Each row of a before or after table is a point. The points were changed in one or more steps. Then noise was added and the rows were shuffled. The steps act on how far a point lies along the listed directions, d1 being the first. Name the steps. A step turns or swaps two directions, mirrors them in a line or flattens them onto one, adds a multiple of one to another, or multiplies one. Angles are multiples of 10 degrees, from the lower direction toward the higher: turns from -170 to 170, lines from 10 to 170 but not 90. Use the fewest steps. Two steps may share a direction if one is a turn and the other turns, adds or multiplies; they go together, in the order done. Otherwise the lowest direction goes first.

Directions:
(1): [-37  -1 -60]
(2): [ 57  22 -36]
Before:
[[ 39   8 -52]
 [-23  -8  36]
 [-21  -5  -2]
 [  5   1 -44]
 [ -3  -2  22]
 [ 26  22  -1]
 [ 49  25  30]
 [-12   5  -3]
 [  0  18 -38]
 [-31  -3 -32]
 [ 42 -16  48]
 [ -4  10 -46]
 [ -9   6  40]
 [-21 -24  36]]
After, 14 rows:
[[  5  14  32]
 [-23  -2   2]
 [ 42   6  -5]
 [-42   4   3]
 [-36 -24 -21]
 [-36 -32  41]
 [ 34  21  -2]
 [ -3   0 -22]
 [ 62  -2  30]
 [ 24  11 -35]
 [ 45  16 -11]
 [-16  -1  60]
 [  0   9 -14]
 [-41  -5 -14]]
Steps: turn d1 and d2 by 80 degrees

Directions:
(1): [ -8 -12  -4  36  -4 -14 -60  -2 -43]
(2): [-30 -22  21  14  16  27  41 -22 -45]
(3): [-58  21  19 -21  -8 -26 -14 -37  17]
(4): [  8 -16  21 -41 -58 -10   4  16 -31]
Before, 13 rows:
[[ 19 -30   3  -2  -3   7  14  11 -23]
 [-17 -19  32   2 -20  -8 -17   2 -23]
 [ 11 -17 -11   7   5   8  14   5 -25]
 [-36 -11  14 -41 -32  -5  36 -18 -18]
 [ 30   5  11   7   8  21  37  -3  21]
 [-22 -12   2   3   2   6  22  -3 -11]
 [  2  -8  23 -27 -35   3  19   1  -9]
 [-31  -6   6  10  15  29  29 -25  -2]
 [ 27 -18  -2  -5  -2  18  45  14 -28]
 [-56  18  19   1  -8 -39 -44 -38  21]
 [-22 -40  29   0  -7  36  55 -17 -58]
 [ 11   2  16 -26 -23  -1  14  25  20]
 [ 20 -28   5   8  12  35  35  23 -30]]
After, 13 rows:
[[  7  -2  18 -26 -22   3  20  21  14]
 [  5  -5  22 -27 -36   0  17   3  -7]
 [ 32   7  13   6   5  20  34  -1  22]
 [ 14 -12 -13   4   3   3   7   7 -19]
 [-14  -6  -4   0  -1  -2  14   3  -2]
 [-59  15  23   3  -7 -37 -39 -42  16]
 [  0 -22  15  -8 -18  17  27  -3 -26]
 [ 22 -26   0  -5  -5   3   9  15 -16]
 [-12 -15  32   2 -20 -11 -21   7 -18]
 [-22   2   0   8   9  20  15 -18  15]
 [ 34 -15  -7  -7  -4  12  34  19 -17]
 [-28  -7   9 -44 -36 -12  24 -13  -8]
 [ 28 -19  -1   7   6  26  23  30 -17]]
Steps: multiply d2 by 0.4

Directions:
(1): [ 36  21  12 -10  -3 -14 -36 -18  35 -25  31 -24  19 -11]
(2): [ 16   4  16  60  -1  -2  -3 -22 -20 -26   1  41  17   4]
(3): [-23  25 -15 -13  20  11  39 -35  20 -10  -4  16  23 -40]
Before (13 x 14):
[[  4   7   3   6  12   9  -3 -17   4 -17   0  20  14 -16]
 [ 12  17   5  14   8  -7  -5 -38   5 -20  12   6  34  -4]
 [-16  28 -14 -32  23  14  24 -32  31  -2  -4  -8  25 -42]
 [  2   5  -4 -15   6  -4  -2   1  14 -12   2 -15  -1  -7]
 [ 17 -11   0  10   4   5  -7  18  -2   9   1  -1 -12  15]
 [-20  -7 -13 -20   0   8  12   4  13  -1  -6   3  15   1]
 [ 21  -7   8   5 -19 -12 -47  11 -13   4  11 -19 -11  38]
 [ -7  -5  -5 -23  -7   9   9  -4   7   9   6 -20  11  -9]
 [ 17  -2  11  40 -15  -4 -17  -4 -24 -17   5  26  10   5]
 [ 32  -5  12  60  -6  -3 -18 -24 -23 -22   8  31   8  17]
 [  7   3  12  35   6   5   4 -30 -11 -14   6  28  11 -13]
 [  6   5   1 -20   3   0  -1  -4   3   2  -5  -5  10  -3]
 [  9  10   0  30   3  -3  13 -22 -11 -26   3  34  22 -17]]
After, 13 rows:
[[ 11  11   3  40   3  -3  14 -26 -14 -32   4  40  25 -16]
 [ 14  18   7  23   8  -7  -5 -42   2 -23  12  12  37  -3]
 [ 16  -8   2 -19 -18 -11 -45  21  -7  13  11 -36 -16  37]
 [  6   8   5  15  12   9  -5 -20   1 -20  -1  26  17 -16]
 [  7   4  14  41   6   5   4 -31 -15 -16   7  32  13 -12]
 [ 15 -12  -3   1   3   5  -7  21   1  14   2  -7 -16  14]
 [  7   5   2 -18   3   0  -1  -4   2   0  -4  -3  10  -2]
 [  1   5  -2 -13   6  -4  -4   1  12 -13   1 -12   0  -8]
 [ -8  30  -6  -5  23  13  23 -42  23 -14  -4  10  33 -39]
 [ 15  -2   9  33 -15  -4 -15   0 -21 -15   4  21   7   4]
 [ -6  -5  -4 -19  -8   7  10  -6   6   7   7 -18  13 -10]
 [ 30  -6   9  53  -6  -2 -18 -21 -20 -18   7  25   5  16]
 [-18  -6 -11 -14   0   9  11   2  11  -4  -7   6  17   3]]
Steps: add 0.5 times d3 to d2
